Each row is a point. A path goes straight from each point to the next, and from the last back to the first. The post is the endless flat space through its rows: a point in 2 columns, a line in 3, a plane in 4, and so on, so that a path can go around it. How many times does the path go around the post? Going back the other way cancels.

Post, one row:
[[1.4 1.5]]
Path (14 x 2):
[[-5.8  4.9]
 [ 0.0 -6.7]
 [ 6.3 -4.8]
 [ 3.6  1.9]
 [ 1.4  8.1]
 [-5.2  3.5]
 [-1.2 -3.8]
 [ 5.3 -3.5]
 [ 3.1  2.8]
 [ 6.7 -1.0]
 [ 2.6 -2.6]
 [-4.5 -2.2]
 [-5.9  5.1]
 [ 1.6  6.9]]
Times around: 1

Post (5 x 6):
[[ 0.3 -4.9 -0.5  3.6 -8.2  2.3]
 [ 4.4 -0.3  3.6  4.7  1.7  5.3]
 [ 1.3  4.2 -3.8 -4.6  3.1 -2.6]
 [-1.4 -4.7  6.1 -5.6 -0.3 -4.0]
 [-6.5  2.8 -1.8 -4.4 -4.1 -9.3]]
Path (23 x 6):
[[  0.3   2.3  -1.9   0.7  -7.8   1.2]
 [  1.8   5.0   0.4   0.8   1.6   4.4]
 [  3.7   4.6   8.6   3.6  -1.2  -1.8]
 [  6.1   1.4   8.1   1.8   6.3  -5.8]
 [ -4.5  -5.7  -6.3   0.5  -7.5  -3.2]
 [ -8.1   1.6  -5.4  -3.5  -1.8  -1.1]
 [ -5.8   5.2  -2.0   0.8  -6.2   1.8]
 [  9.6   0.2   2.0  -3.3   0.7   5.6]
 [ -3.5  -0.6   2.2  -6.4  -1.0 -10.6]
 [ -2.7  -8.2   2.6   0.8   1.7  -3.7]
 [  0.8  -3.4  -3.9  -2.7  -1.2   1.9]
 [ -3.0  -0.6  -3.0  -4.8  -4.9   1.4]
 [  4.4  -3.9   3.0  -5.1  -4.5  -1.7]
 [  1.4   0.1   4.9  -1.4  -0.8  -9.9]
 [  0.4  -5.3  -3.2  -1.5   1.0  -4.9]
 [ -4.2  -0.1  -4.2  -1.8   6.1   1.8]
 [  3.4  -0.5   9.2   2.5   4.7   6.5]
 [  1.6   7.3   1.7   3.9  -0.9   0.3]
 [  1.0  -7.4   1.0  -0.1  -8.4  -2.7]
 [ -0.6  -1.9   7.5   0.2   5.7  -1.7]
 [ -7.7   2.4  -7.2   2.4  -0.2  -1.9]
 [  2.4   0.9  -7.8  -6.6   0.1  -5.1]
 [  8.9  -0.7   4.1  -7.5   1.9  -2.1]]
Times around: 3

Post (10 x 11):
[[-8.3  0.7 -1.9  1.1  7.2  0.0  1.9  0.7 -3.8  0.3 -3.8]
 [ 2.2 -0.7 10.9  6.0  6.0  2.4  0.0 -0.3  3.4  4.0  1.5]
 [ 0.8 -0.5  2.6 -5.1 -0.2  2.9 -4.8  6.3  3.3  1.4  3.7]
 [-5.8  3.7 -4.6  3.3  5.1  3.2  2.6  1.5 -5.6  0.1  0.8]
 [ 2.0 -4.7 -1.3 -6.6  6.7  7.2 -0.7 -4.1  6.2 -4.4  4.9]
 [-0.4 -3.9  3.4  3.9  0.6  1.9  6.2 -6.2 -4.8 -2.1  1.6]
 [ 0.7 -7.9  2.4  0.7  2.7  5.8 -1.5 -1.7  5.8  3.7  1.4]
 [ 5.1 -6.8 -9.3 -6.3 -1.0  2.4 -7.8 -9.7 -7.0  0.9  0.5]
 [-2.9  3.9 -4.9  0.0  0.6 -3.7  1.0  0.5  2.1 -3.5  7.7]
 [-0.2  1.9  4.0  2.5 -2.1  4.2 -6.0  3.4  3.7  0.8 -1.4]]
Path (18 x 11):
[[ -5.3   3.9   6.0   4.7   5.0  11.0  -0.7  -3.8   7.9  -2.5   0.0]
 [ -6.6  -4.2  -1.7  -5.4   2.3   2.2  -3.1   5.1   2.6   0.9   0.9]
 [ -2.4   0.0   3.2  -1.3   5.6  -2.0  -2.5   4.7  -3.1  -0.7  -1.1]
 [ -0.9   0.4  -3.1  -2.0   2.2  -1.4  -3.3   2.2  -3.9   0.6   3.9]
 [ -3.9  -5.0   3.1   0.3   2.4  -1.9  -1.2   2.2   0.9  -1.6   3.7]
 [  2.7  -8.4  -0.6  -1.2   2.7   0.3  -6.1   5.5   6.5   5.9   4.6]
 [  3.1  -4.8  -1.2  -1.1   1.7  -5.7   1.5  -0.4  -3.4   6.3  -1.9]
 [ -1.8   3.2   2.2   0.9   2.6   4.9   3.3  -6.3  -2.3   0.5   0.2]
 [ -4.5  -7.5   7.2  -2.9   4.9   7.6  -1.8  -6.2   6.1   0.8   1.9]
 [ -2.0   5.2   9.3   7.3  -0.1  -0.9  -5.9  -1.7   0.9  -4.1   1.3]
 [ -4.6  -9.6  -3.8  -3.7   7.8   3.6   0.2   3.7  -0.5  -0.5   3.9]
 [ -3.9  -2.6  -6.9  -5.1   3.2   7.1   0.0  -4.0  -9.9  -5.1   2.6]
 [ -0.5   5.7   9.6  -4.3   0.3  10.7   0.2   3.7  -6.3  -3.1   1.8]
 [ -7.2   2.3   4.0  -0.5   2.1   0.5  -7.5  10.2   4.7  -1.1   4.5]
 [  2.6  -2.7   2.1  -1.6   0.2  -4.5  -8.7   1.0  -0.9  -1.5  -1.1]
 [ -6.8   3.5  -8.4   1.7   2.8   2.3   8.7   9.1 -10.0   2.5   5.9]
 [  4.0  -0.7   4.7   2.7  -3.8   4.0   0.8   2.6   6.9   4.9   6.9]
 [ -5.4   2.7  -4.3  -3.5   5.5   7.3  -0.1  -2.2   2.9  -0.4  -1.6]]
Times around: 2

Post:
[[ -2.9  -1.7   5.6   0.0   0.3  -2.5   5.7   3.0  -0.5   1.9   0.5  -0.2
   -0.8   7.3]
 [ -1.6   4.5  -6.0  -1.9   6.1   3.4   0.2   2.1  -2.6  -4.2  -1.6  -1.8
    3.8   0.3]
 [ -5.6   5.3   1.7  -2.0  -3.5   3.2   1.1   3.7  -2.8  -4.8   0.8   1.5
   -1.4  -1.0]
 [  1.0   0.2  -2.5  -2.4  -4.8   3.7  -3.4   6.9   1.8  -3.5   9.1   1.1
   -1.6   2.6]
 [ -5.0  -2.8   4.9  -3.9  -1.2   3.6  -1.1  -0.3   6.1   2.2 -11.2   0.0
   -1.4  -4.2]
 [  0.6  -0.8  -0.2  -6.3   8.5   1.2   2.8   5.1   3.9   3.0   1.3  -1.5
   -5.1  -1.9]
 [  0.4   2.8   2.4   0.2  -4.2   1.9  -0.2   2.6  -2.8   0.1   3.3   0.6
    0.5  -4.0]
 [  1.2  -5.9   2.5   2.3  -1.3   1.0  10.7  -1.0  -1.2  -4.8   0.4   2.3
   -1.9  -0.4]
 [ -2.3  -4.1   1.9   5.4  -1.9  -0.5   1.5  -3.7   5.2   3.8  -1.4   4.0
   -6.6  -0.5]
 [  0.1   7.2  -6.6   0.1   0.0   3.9  -2.7   5.8   5.0   5.4  -5.5   2.0
    2.9  -7.9]
 [ -3.0  -3.9   3.1   7.5   3.4   1.6   3.3  -2.8  -2.6   1.5  -3.9   9.3
    4.5   3.6]
 [  1.1  -4.4  -1.0   0.7  -4.1  -2.4  -2.0   0.6   0.6   2.7   2.0   7.0
   -3.2   9.4]
 [ -0.4   2.0  -1.9  -1.2  -4.7   6.5  -1.3  -3.4  -0.9   4.2   2.1   3.5
    0.3  10.0]]
Path (27 x 14):
[[  6.6   3.8 -10.1  -7.9  -2.1  11.5   0.3   0.4   2.8  -2.1   2.0   1.2
    8.0   2.9]
 [  6.7   2.2  -1.5  -5.9  -9.0   8.3   0.8   4.9   6.1  -3.7   7.2  -0.1
   -0.6   8.4]
 [ -3.8  -2.8   1.7   7.5   5.3   1.3   4.6  -6.3   5.1  -0.4  -1.5 -10.3
   -6.3   1.2]
 [  1.5  -8.0   4.7  -3.7   0.6   6.6   7.0  -1.1   2.3   5.5   8.4  -3.9
   -3.5   5.2]
 [ -0.3   0.7  -7.3   6.5   5.9   1.1   2.4   9.9   6.8   3.8  -1.7   4.8
    2.0  -2.0]
 [ -3.2   8.5  -5.0  -1.2  16.0  -1.6  -3.1   3.5  -0.9   0.4  -7.2   1.7
   -4.3   2.8]
 [ -3.3  -2.1   4.2   8.8   4.1  -2.1   1.5  -5.5   0.2   1.6 -10.4   7.7
    3.4   3.4]
 [ -3.4   3.6  -0.6  -0.9  -4.0  -1.8  -6.4   4.8   0.9  -3.5  -8.6   2.2
   -5.2   0.3]
 [-10.2   8.3  -1.4   4.1  -1.2   2.1  -6.6   6.0  -2.6   3.0  -4.2   3.4
    0.8   1.5]
 [ -8.7  -7.1   8.2  -6.7   0.0   4.7   7.6   1.8   6.1  -2.6  -3.1   1.3
   -7.9   0.4]
 [ -5.4   0.1  -2.5  -1.3   6.3  -1.2   2.6   1.1   1.0  -3.2  -2.2   6.6
   -3.5   2.0]
 [ -1.8   3.3   0.3  -5.9  -2.2   4.2  -0.7   3.6   2.1  -0.5  -4.0   1.5
   -0.1   9.3]
 [  3.2  -1.4  -0.9   2.2  -6.5   4.3  -7.6   4.5  -3.4  -1.9  -0.4   5.9
    4.9   5.2]
 [ -6.0  -1.6   5.6  -2.9 -10.1   5.9  -2.6   2.0   4.7   5.8  -4.8  -1.9
   -7.1  -6.7]
 [ -2.6  -5.9   6.1  -6.7  -6.0   6.1  -0.3  -1.3   5.0   4.0  -1.5   3.1
   -1.9   0.6]
 [ -7.7   6.7  -2.0   1.5   0.9  -1.4  -4.5   3.2  -0.8  -3.3  -2.2   7.7
   -1.4  -0.1]
 [  3.0   0.2   9.5  -5.6  -4.4  -0.4   4.4   0.0  -1.2  -0.3  -2.2  -2.8
    0.8   3.6]
 [ -1.5   3.1  -6.3  -0.4   5.1  -1.0   4.6   5.3   3.2   2.9   0.0   4.7
    5.4  -0.6]
 [  0.9  -6.1  -5.4  -0.9  -0.1   6.5  -1.9   3.4   1.2  -1.2  -0.8  -0.2
    8.0  -3.6]
 [  2.3  -0.1  -2.4  -1.4  -4.3   6.2   3.2   4.7  -2.0  -6.7   2.3  -2.2
    3.0   2.4]
 [  4.2  -1.4   7.2  -1.1  -3.5   1.7   4.7   5.0   2.1   5.6  -0.6   4.1
   -1.1   3.3]
 [ -1.3   4.2  -4.2   1.1 -14.2   1.1   6.3  -2.6  -1.6  -7.5   2.0  -0.6
   -2.6   7.3]
 [  2.3   1.2  -3.4   1.4  -1.6  -5.3   1.8   5.7   2.5   2.6   4.0   2.3
   -2.3   0.7]
 [  2.3   1.4   2.9  -5.9  -0.7   6.1   1.4  -3.9   9.4   8.6  -7.3  -1.2
   -0.1   1.9]
 [  0.5  -0.7  -0.5   3.1  -5.3   7.8  -3.3   2.0   4.8   1.2  -4.5  -1.1
   -2.1  -0.7]
 [ -4.8  -2.5   4.7   2.3   0.0  -3.0   6.0  -2.1   2.2   6.1  -2.7  -1.7
   -6.8   5.6]
 [ -1.3  -0.1  -5.4  -1.4   1.6  -4.9  12.3   2.1  -0.4  -1.8   4.6  -1.2
   -5.3  10.0]]
Times around: 2
